Each row of a before or after table is a point. One or more steps were done to the points. Then noise was added and the rows were shuffled. The steps act on how far a point lies along the listed directions, d1 being the first. Write out the steps. A step turns or swaps two directions, mirrors them in a line or flattens them onto one, adds a multiple of one to another, or multiplies one. Angles are multiples of 10 degrees, from the lower direction toward the higher: turns from -170 to 170, lines from 10 to 170 but not 90. Use the fewest steps. Two steps may share a direction if one is a turn and the other turns, adds or multiplies; they go together, in the order done. Otherwise the lowest direction goes first.
In the rows, 128 means zero.

Directions:
(1): [147  74]
(2): [ 74 109]
Before (14 x 2):
[[193  61]
 [108 116]
 [161 101]
 [173 162]
 [159 176]
 [ 94  90]
 [ 94  85]
 [ 99  90]
 [150 108]
 [185  71]
 [179 131]
 [149 106]
 [196  82]
 [126  86]]
After (14 x 2):
[[169 118]
 [142 147]
 [167 149]
 [161  48]
 [181 157]
 [169 154]
 [174  62]
 [186  53]
 [113  78]
 [ 90  91]
 [141 100]
 [ 73 109]
 [140  92]
 [147 105]]
Steps: mirror d1 and d2 in the line at 160 degrees

Directions:
(1): [127 201 128  95]
(2): [ 65 108 111  86]
(3): [117 144  59 165]
(4): [ 79 149 166 175]
Before (12 x 4):
[[147 119 128 156]
 [100 147 139 173]
 [ 78 107 149 147]
 [237 206 193  85]
 [ 79 150 128 105]
 [ 68 154 152 212]
 [112 179 137 146]
 [169 100 108 106]
 [239 113 175 190]
 [131 155 112  91]
 [132  88 148 110]
 [150 155  90 178]]
After (12 x 4):
[[117 159  95 138]
 [142  74 133 109]
 [167 104 108 108]
 [107 167  74 229]
 [ 99 111 149 144]
 [187  51 102  90]
 [150 114  75 124]
 [122 123  86 118]
 [171 153 127  88]
 [140 122 142 126]
 [146 124 184 172]
 [106 158 165 144]]
Steps: turn d1 and d3 by 110 degrees; turn d1 and d4 by 140 degrees; multiply d2 by 0.4

Directions:
(1): [148  78  68 126  98 164 139 192]
(2): [106 108 125 155 130  68  49 165]
(3): [ 86 151  95 168  88  75 187 130]
(4): [155 179  85 162  84 158  79  91]
(5): [120  56 100 168 154 131 130  61]
(6): [164 115  96  54 103  71 124  95]
Before (11 x 8):
[[129  97 106 126 154  84  95  83]
 [106 165 127 101 104 133 178 150]
 [137 173 177 124 114 190 166  93]
 [ 97  62 167 133 169  55 154  57]
 [ 95 116 140 143 133 124  79 115]
 [114 213 144 174 110 191 236 115]
 [142  86  87 140 138 126  83  92]
 [150 153 146  90 104 243 191 146]
 [138 173 194  74 150 153 152 136]
 [111  51 114 145 140  51 117  73]
 [146 125 156 150 143 209 145 185]]
After (11 x 8):
[[147 211 171 149 121 176 150 135]
 [160 152 100  80  85 156 175 165]
 [122  86 142 138 182 140 114  80]
 [113 142 147 119  92 145 218 155]
 [106  96 145 116 144 157  96 141]
 [136  64 102 132 168 133 101 109]
 [ 75 192 130 175  91  91 231 193]
 [105 215 151 116  75 149 220 105]
 [141  37  58 186 104 162 110 132]
 [108 165 105 114  81  96 140 146]
 [132  36  94 174 140 131  78  97]]
Steps: turn d1 and d4 by 150 degrees; turn d2 and d3 by -50 degrees; turn d5 and d6 by -30 degrees

Directions:
(1): [136 211 194 109 140  91 126 133 164]
(2): [ 78 124 152  70 172 202 148 142 136]
(3): [116  89 165 189 153 113 201 146 163]
(4): [176 144  85 142 150 172 126  97 208]
(5): [192  77 191 127 147 147  75 145 124]
Before (12 x 9):
[[139 127  55 133 132 184 157 104 150]
 [108  92 170 126 128 104 137 158  97]
 [ 95  65 186 136 152 145 113 159  85]
 [ 73 203 103 124 116  94 159 131 165]
 [149 127 191 183 142  82 181 145 197]
 [139  81 157 175 124 109  84 114  77]
 [ 86 194  96 125 102  65 171 134 112]
 [120 181 157 154 167 117 194 132 205]
 [155 136  10 165  97 131 148 115 182]
 [ 78 127 159 164 153 122 216 141 162]
 [148 145 181 103 176 152 105 123 217]
 [ 93 235 130 134  72  40 149 122 142]]
After (12 x 9):
[[ 90 191 119 115 114 102 134 135 152]
 [129 122 234  61 148 117  49 150 114]
 [132  77 136 156 172 184 130 130 164]
 [ 71 138  74  98  91 134 144 125  48]
 [125 188  83 138 122  94 172 122 164]
 [156 113 123 147 147 146 136 122 184]
 [220 184 123  88 119 150  32 101 184]
 [167  99 112 189 135 145  94  89 145]
 [157 215 148 149  99  73 129 114 196]
 [ 99 159   7 100  52  86 106 133  69]
 [138 171  90  91 140 169 116 105 163]
 [159 204 146  68 134 131  75 121 139]]
Steps: add 0.7 times d1 to d5; add -0.7 times d2 to d3; turn d3 and d4 by 130 degrees

Directions:
(1): [ 81 189  60 162  95 160 177 137 111 109 140  82]
(2): [180 109 160 148  53 213 112 140 106 145 158 123]
(3): [203 143  72  93 132  90 116 124  65 174 122  89]
Before (9 x 12):
[[107 174 131 189  16 243 175 166 101 115 170  95]
 [122 141  96 107 138 115 138 110  90 117 125 123]
 [124 139 139 121 117 147 126 138 128 136 159 104]
 [196 117 116 135  82 191 122 154 109 140 166  85]
 [145 137 137 156  73 203 130 148 114 151 170 127]
 [190 152  50  99 128 132 114 127 100 164 130  77]
 [155 145  91  95 209  14 112  99  91 162  88 138]
 [129  92 182 132 161 131 135 112 184  98 118 174]
 [154 113 133 149 118 147 129 139 130 145 127 127]]
After (9 x 12):
[[158 133 177 176  11 248 142 164  96 136 171 114]
 [130 157 114 163  74 200 142 148 110 145 170 116]
 [ 92 140 118 141 170 115 167 114 170  90 112 138]
 [195 129  88 102 124 141  99 124 119 162 132  99]
 [147 112 135  99 135 121 116 108  95 128 129 144]
 [131 132 107 156 121 139 145 140 127 132 125 112]
 [122 141 141 123 116 149 125 140 130 135 158 108]
 [154 126 119  99 204  27 102  99 103 158  91 155]
 [159 145  85 150  85 188 147 154 114 124 166  70]]
Steps: mirror d1 and d2 in the line at 60 degrees; multiply d3 by 0.7

Directions:
(1): [154 103  91 122 132 147  61 117 125 149 144 126  69 227 159 181 158 180]
(2): [ 73  76  71 153 152  98 141 113 155 205 180 163 158 148  94 140 147  64]
Before (8 x 18):
[[188 206 192 114  90 136  96 131  96  62  52  70 101  95 169 116  88 199]
 [137  97  90 127 125 136  97 116 134 154 151 132  92 180 131 174 143 139]
 [ 90 128 145 133 132  92 198 136 115 134 145 133 174  73  81  92 130  54]
 [ 73 128 139 143 142  95 166 104 139 152 156 152 182  96  85 103 119  65]
 [111 128 133 139 137 116 151 142 135 144 128 129 144  98 136  93  97 109]
 [135 136 149 137 113 118 146 142 112  97 122 126 136  86 134 106 122 115]
 [ 98 116 115 141 127 118 123 135 133 159 135 151 133 132 107 143 140 122]
 [108  86  99 148 143 117  92 104 126 169 154 143 135 183 117 156 161 127]]
After (8 x 18):
[[101 110 110 145 144 117 133 133 135 170 155 140 127 135 137 108 109 109]
 [ 80  81  84 148 147  94 149 117 128 188 184 147 137 161  88 138 162  65]
 [150 119 134 130 127 144  70 115 107 124 119 121 110 181 147 154 159 180]
 [120 120 122 128 117 128 103 135 124 148 128 140 111 158 120 157 140 155]
 [129 190 184 140 104  99 174 132 121 104  83 103 183   9 109  76  71  93]
 [172 130 131 113 109 151 103 129 116  98 111 108  83 154 149 157 125 170]
 [112 112 121 148 127 107 151 132 121 133 136 137 150  90 122 115 135  88]
 [ 89  98  92 146 148 110 107  97 144 188 184 158 142 183 105 148 146  99]]
Steps: turn d1 and d2 by -70 degrees

Directions:
(1): [ 45 152 132  94 128 127 121 118 163  92 166 143  76 168  73  94 176 148
 180 146 120  40 157  75]
(2): [ 68 174 122 140 119  89  80  49  92 116 126  61 155 147 131 119 113  98
  84 180  85 169  74  70]
(3): [134 144 185  87 154 119 126 212 145  90 174 148 132 170 144  87 125 142
  83  63  53 190 113  89]
(4): [111  97 107  85  94 183  62  82 206 191 141 160 172 146  82 168 134 146
  71  87 100 118 102 151]
Before (11 x 24):
[[143 118 119 120 117 152  99 128 155 135 146 145 161 147 116 116 138 123
   96 109 135 120 139 145]
 [133 151 167 123 169  77 187 203  80  55 140 120  80 132 154  93 144 121
  181 115 153 148 166  95]
 [153 125 138 138 140 112 175 213 116 113 138 143  96 121 140 120 135 127
  163 114 141 122 163 140]
 [120 122 126 124 121 141 146 159 131 117 119 166  99 140 142 117 151 123
  173 126 128  94 159 103]
 [137 112 113 126  90 133  71  72 164 209 119 121 184 139 109 174 109 132
   59  95  95 192  76 156]
 [199  98 142 135 163 133 178 226 136 118 112 163 114 105 161 128  98 131
  177 103 155 122 173 166]
 [ 58 171 120 126 100 121  63  44 124 136 138  82 156 159  99 132 135 122
   95 169 107 119  64  78]
 [115 114 121 159 128  90 106  85  78 145 104  80 144 119 160 139 104  91
   90 149 122 189 108 128]
 [139 111  92 163 108 138 123  87  87 173 103 111 175 103 145 174 113 103
  112 150 142 141 107 162]
 [ 78 152 124 131 136 145 133 123 133 119 130 134  93 133 122 139 145 134
  178 167 148  57 164 105]
 [117 142 122 169 118  93 121  81  80 133 123  83 163 121 137 139  96 106
  107 181 122 149 105 117]]
After (11 x 24):
[[193  50 121  82 116 194 120 174 202 202 127 200 157 110 105 197 132 154
   98  25 171 132 156 211]
 [116 119  97 136  96 151  93  81 126 165  99 141 150 137 142 155 124 101
  116 146 121 133 106 120]
 [ 97 200 166 157 144  32 156 146  69  63 140  72  89 161 150  64 129 118
  153 155  89 176 111  48]
 [212 102 146 162 151 139 228 232  91 105 113 167  76  88 157 113 143 151
  229 122 227  66 193 186]
 [ 60 144 119  92 111 132  26  61 177 153 137  96 187 175 104 149  92 103
   50 135  42 168  64  84]
 [110 116 107 115 104 139  82 112 157 180 141 126 161 144 105 170 125 119
   75 109  92 145 103 139]
 [156  70 163 104 157 144 193 244 163 109 155 203  58 133 123 106 155 159
  185  54 161  84 217 166]
 [ 79 145 141 114 137 128 150 167 116  92 167 142 100 157 113 104 163 140
  170 129 115  76 150  94]
 [105 163 116 154 131  97  94  86  86  97 131  84 157 151 142  92 121  96
   94 172 117 158 116  90]
 [113 124  98 150 118 164 111  87 136 169 101 129 131 101 135 182 119 127
  145 163 165  82 147 150]
 [182  81 153 113 142 156 208 245 163 118 163 214  93 125 110 117 149 175
  206  78 172  48 209 179]]
Steps: mirror d1 and d3 in the line at 120 degrees; turn d2 and d4 by -140 degrees; multiply d2 by 2.5

Directions:
(1): [ 98 153 119  48 175 127 113 149  89 108 111  90  85 137 140 153 164 167
  96 131 189 134 115 196 164 140 202  51 196 176 106  87]
(2): [180  94 189 150  54 148 137 147 163  92 125 138 108  82 171 112 198  60
 111 143 116 167 122 187 167 156 174  93  51 114  89  89]
(3): [152 102 165  61 109 116 127  71 170 100 178 125 131 135  83 178 194 126
  87  92  58  65 191 117 120 135  49  84 170 147 115 109]
(4): [118  91 145 133 167  98 189 213 183 156 105 167 164  82 103 103 183 215
  86 119 128 157 142 125 106 107 120 138  95 201 193 101]
(5): [223 127  68 138 158 186 140 113 125 194 120 150 136 122 170 179 165 159
  65 133 136 198  94 145  97 174  75 143 165 110  74 161]
(6): [172  75 126  99 162  96 110 118 219  90 126 182  75 103 136 101 157 120
 217 168 199 119  80  82 113 104 123 103 177 125 113 177]
Before (12 x 32):
[[128 156 117 116 140 135 110 119  98 145 116 131 118 148 144 140 122 141
  124 129 149 140 115 138 140 166 136 115 147 127 110 129]
 [104 132 105 122 186 139 143 144 117 170  89 137 127 128 115 130  82 196
  128 122 158 131 131 113 100 105 131 125 200 166 158 129]
 [132 124 115  87 151 121 123 123 136 119 117 129  92 128 129 133 111 125
  156 143 155 118 121 127 128 138 123 144 173 141 120 158]
 [ 90 122 137  90 157 101 115 116 151 106 142 123  96 121 132 138 144 126
  148 116 165 105 174 117 143 110 132  89 177 155 128 101]
 [ 60 157 102  96 160 111  98  88  96 116 142  90 130 170  85 139  77 145
  162 110 142  73 128  84 109  98 143 150 185 139 156 157]
 [135 143 113  83 154 126 125  81 135 142 147 127 125 154  99 161 118 160
  114 120 120  99 142 113 107 133  95 113 189 119 111 136]
 [ 40 166 136 107 134 117 158 173  81 124 124  80 172 136  89 145 126 166
   64  89 122 104 180 154 128 124 164 100 125 177 163  84]
 [134  92 135  67 135 130 154 140 124 169 143 111 160 134 109 184 204 175
    7  78  68 131 164 166 134 142  53 109 152 179 125  80]
 [111 162 149 185  87 135 151 164  89 183  88 108 144  99 123 108 113 136
   85 112 102 159 132 157 139 126 172 153  68 163 159  96]
 [109 162 108 150 158 145 144 150  71 149 100 103 127 112 150 125 104 140
  100 146 147 173 113 184 155 155 175 131 119 149 124 108]
 [186 108 131 181 116 125  98 132 159 111 110 164  93 104 185  91 115  71
  178 156 182 171  71 151 134 141 144 135  89  99 100 162]
 [150 105 146 112 115  96  95 121 187  76 129 150  73 107 155 109 149  75
  201 163 180 119  98 127 156 120 191 100 145  92 101 132]]
After (12 x 32):
[[134 143 102 136 165 126 129 132 139 159 112 143 129 134 135 114  84 156
  156 149 171 144  95 108 106 114 142 142 149 102 125 156]
 [152 130 126 140 128 125 118 115 146 146 126 163 133 133 132 131 129 141
  142 135 123 133 127 100 121 156  88 140 127 118 124 145]
 [122 164 163 139  73 134 137  99  89 160 126  91 139 122  99 146 135 126
   63  84  57 113 179 157 141 136 126 121 109 155 135  87]
 [147 106 126 110 140 116 138 120 158 121 120 147 107 119 123 123 105 121
  163 150 135 121 120 117 117 132 105 173 145 138 132 162]
 [137 109 114 145 141 139 136 106 147 158 116 140 130 132 113 134  85 138
  146 121 113 109 143  87  91 105  90 137 187 129 139 145]
 [ 54 155 121 124 141 122 121 116  86 136 134  90 164 154  89 133  83 151
  129  96 110  89 143  97 102 108 137 172 127 145 176 136]
 [153 120 142 158 118 130 147  85 139 139 152 132 145 107 106 145 130 111
  105 125  61 112 163 121 118 148  58 148 112 130 130 135]
 [196  86 162  92 133 104 105  99 207  83 151 164  88 104 132 142 195 109
  130 125 147 115 125 150 124 133  87  76 164 145 107 141]
 [ 91 135 126 175 134 119 130 137 134 136 125 132 128 118 146 106  85 103
  170 121 142 139 159  93 129  99 131 168 101 110 154 123]
 [144 100 157 128 112  91 125 126 194  95 136 159 111 107 128 113 150  94
  173 143 133 113 129 103 138 117 149 126 119 107 128 127]
 [ 51 180 124 191  77 145 156 152  51 146 132  85 205 147  98 121  61 113
   73  89  74 117 180 119 114 123 143 172  46 116 166 110]
 [134 112  77 181 138 145 126 169  91 195  89 126 129 133 179 106  89 119
  127 149 175 200  55 139 142 127 138 188  99 104 118 150]]
Steps: turn d1 and d3 by -170 degrees; multiply d2 by 0.7; multiply d4 by 0; add 1 times d5 to d6

Directions:
(1): [191 122 128 146 119 235 100 142  93 110 226 136 132 126  89 147 170 177
 187  63 129 152 157 132  98 125  83 121  87 174 218 136 169 135 114  61
 155 121 105 152 114  81  45 155 146 146 142 149  39 107 143 152 147  75
 105 155  99  69  98 171 104 119 168  79]
(2): [ 48 115 130  95 107 106 163 134 176  66 107 145 173  80  71 105 184 147
 158 100 107 171 122 179 176 161  95 138 211 117 191 109 154  93  91 128
 228 145  77 175 174 203 128 167 106  92 102 191 140 116 137  82 134 135
  37 123 105 194 166 144 127 151 137 124]
(3): [162  89  94  83 106 121 133  75 184  69 154 102  98 127 167 103 145 198
  92 166 129 204 113 196 152  81  73 169 141 119  97  85 122 100 105 134
 167 104 236 109 117 145 157 165 164 164 120 100 140 136 158 108 185  93
 132  71 203  15  93 158 115 165 132 161]
Before (11 x 64):
[[127 123 114 122 114 118 132 123 141 116 133 122 126 129 134 135 131 132
  121 141 127 138 125 147 143 125 121 134 135 126 129 118 135 125 124 133
  134 129 136 118 130 130 135 136 131 127 130 125 124 133 132 127 133 126
  126 120 139 120 125 134 128 133 130 135]
 [109 120 129 121 131 109 143 128 142 122 120 136 123 122 126 130 134 132
  126 126 130 130 125 134 141 127 128 121 148 125 123 133 122 123 123 135
  138 129 129 130 139 147 139 135 126 122 128 129 140 133 125 123 131 130
  111 118 126 142 135 121 135 133 125 128]
 [119 132 124 131 139 108 129 127 136 141 109 134 130 137 139 124 111 112
  114 146 127 116 128 119 140 127 140 132 127 127 110 132 121 133 145 144
  109 128 133 126 125 135 137 119 127 129 130 119 141 130 125 134 116 141
  138 121 132 139 130 115 129 130 121 144]
 [108 122 120 106 128  84 134 111 156 110 100 125 128 127 141 111 132 127
  105 145 120 140 114 146 144 124 136 136 150 106 103 114 116 115 121 152
  138 121 141 116 134 157 170 122 121 125 124 122 162 132 136 108 132 142
  117 107 149 138 124 116 142 137 115 138]
 [ 88 130 123 122 129 102 141 128 146 121 101 123 130 120 125 114 135 125
  121 136 115 128 129 138 141 141 138 134 155 105 120 113 126 118 122 149
  141 125 119 135 136 156 138 125 118 121 128 140 157 133 123 109 129 150
  116 121 125 156 141 117 137 138 121 141]
 [ 82 137 144 139 129  87 133 143 126 139  88 137 155 112 111 124 131  86
  134 114 130 102 118 111 142 156 159 108 161 117 136 143 132 119 123 148
  130 146  84 139 142 154 139 119 101  99 117 150 154 132 113 117 105 155
  113 135 102 205 153 115 138 122 121 127]
 [130 119 128 120 122 134 126 126 140 115 140 127 124 117 123 121 137 148
  132 122 132 146 135 147 127 124 111 131 135 127 135 123 130 130 109 123
  149 122 143 133 135 135 114 137 131 131 139 134 123 131 135 123 142 116
  126 118 135 103 115 138 118 135 137 120]
 [135 137 138 139 133 149 125 129 113 136 148 130 129 127 128 137 129 124
  138 114 132 119 131 116 116 127 135 122 105 134 139 132 122 133 127 117
  111 127 120 124 115 116 119 121 121 131 133 132 117 116 121 142 134 128
  135 137 112 126 127 130 138 121 126 123]
 [131 119 124 119 120 139 123 116 140 104 137 126 127 123 117 125 152 154
  135 116 118 154 129 148 131 125 105 133 136 132 147 113 134 120 110 117
  154 123 133 138 132 141 126 136 137 124 129 138 120 127 135 115 149 120
  101 121 134 104 123 141 120 139 138 129]
 [136 139 137 131 134 119 116 137 110 160 112 129 126 144 128 140 108 103
  123 129 133 100 136 108 113 134 152 111 119 125 111 146 120 139 135 129
   91 127 117 133 124 121 138 101 127 121 128 120 130 134 118 137 116 132
  141 142 122 148 125 109 130 111 118 125]
 [112 139 131 124 125 113 133 134 123 137 109 131 127 128 114 129 123 115
  124 133 128 114 120 112 132 138 143 128 127 116 116 136 118 123 128 129
  124 134 117 126 133 138 140 125 122 118 129 133 141 136 119 124 112 142
  134 130 117 155 137 123 126 133 121 133]]
After (11 x 64):
[[142 110 110 102 120 119 122 102 155  93 139 119 118 129 141 113 149 160
  114 135 122 165 120 164 137 109 109 142 135 120 122 109 126 113 112 128
  153 114 163 117 124 142 150 139 137 142 131 119 136 126 149 116 153 115
  116 101 160  86 103 137 130 143 131 130]
 [117 147 136 136 127 132 126 146 105 146 120 136 133 129 104 138 124 107
  140 117 129 101 126  99 123 145 148 120 112 126 134 147 125 131 135 119
  119 140  93 133 132 129 120 121 118 113 133 139 125 132 114 133 105 139
  133 144  97 166 138 124 125 124 126 119]
 [ 87 158 165 171 140 125 120 175  82 170 103 153 171 114  81 146 132  60
  171  73 132  62 135  71 115 178 177  80 137 136 180 171 146 138 134 125
  111 158  19 155 142 127  98 104  86  85 127 170 122 122  99 141  77 158
  109 176  49 250 163 111 136  96 132  94]
 [120 121 127 123 130 123 137 128 138 119 135 136 124 122 123 132 140 141
  133 120 131 135 128 135 139 123 122 121 140 130 131 134 125 124 122 125
  141 127 130 131 136 141 130 139 131 127 129 127 128 129 127 127 134 123
  109 119 127 128 130 128 133 132 131 123]
 [128 111 118 107 116 122 132 110 157 101 137 119 116 114 135 112 140 162
  118 138 131 163 128 164 138 113 101 143 144 121 119 113 124 120 105 129
  158 117 173 127 136 145 132 144 137 137 136 125 133 136 141 117 154 113
  125 100 157  82 111 141 115 145 134 134]
 [106 129 122 128 127 131 130 134 134 123 127 127 130 122 116 121 144 135
  137 118 116 131 136 135 129 138 130 130 139 118 141 115 136 123 120 131
  144 123 114 141 130 139 116 130 123 124 134 142 132 128 127 118 132 135
  115 128 117 141 132 128 131 132 130 125]
 [129 134 127 140 139 128 124 131 127 142 126 134 133 137 131 131 114 117
  123 132 127 115 134 113 133 128 136 128 117 135 128 137 127 136 145 132
  107 127 126 130 121 122 121 119 130 130 135 125 123 127 125 141 116 134
  136 128 123 134 127 119 125 126 128 135]
 [135 116 107 114 110 120 129 114 152 105 141 117 120 129 140 132 136 148
  116 148 126 154 123 160 146 116 108 143 136 125 126 108 136 121 119 132
  140 123 159 115 126 132 139 145 141 135 129 120 121 133 140 124 145 119
  127 110 155  95 116 141 126 141 136 140]
 [119 145 144 146 141 134 130 136 110 147 130 133 135 126 125 136 120 109
  137 116 131 104 130 107 115 136 148 117 109 130 133 140 118 136 130 126
  104 132 104 124 119 124 126 112 113 121 132 135 129 117 113 141 123 142
  137 143 102 156 137 120 140 118 120 125]
 [130 107 115 102 114 127 128  99 161  86 135 119 118 121 132 114 152 168
  119 133 116 173 124 169 141 113  95 145 149 125 128 100 126 113 106 127
  166 116 166 130 131 155 145 145 146 131 125 130 135 132 141 107 162 119
  103 103 158  78 116 144 119 152 135 142]
 [130 151 151 148 141 128 113 155  89 179 112 138 135 145 111 151 106  83
  140 112 131  76 144  83 104 148 167  97 109 129 127 160 125 149 143 122
   79 134  79 141 126 111 122  91 117 112 131 131 119 129 108 147  97 139
  135 163  96 180 134 101 134  97 121 111]]
Steps: flatten d1 and d2 onto the line at 80 degrees; multiply d3 by 2.5
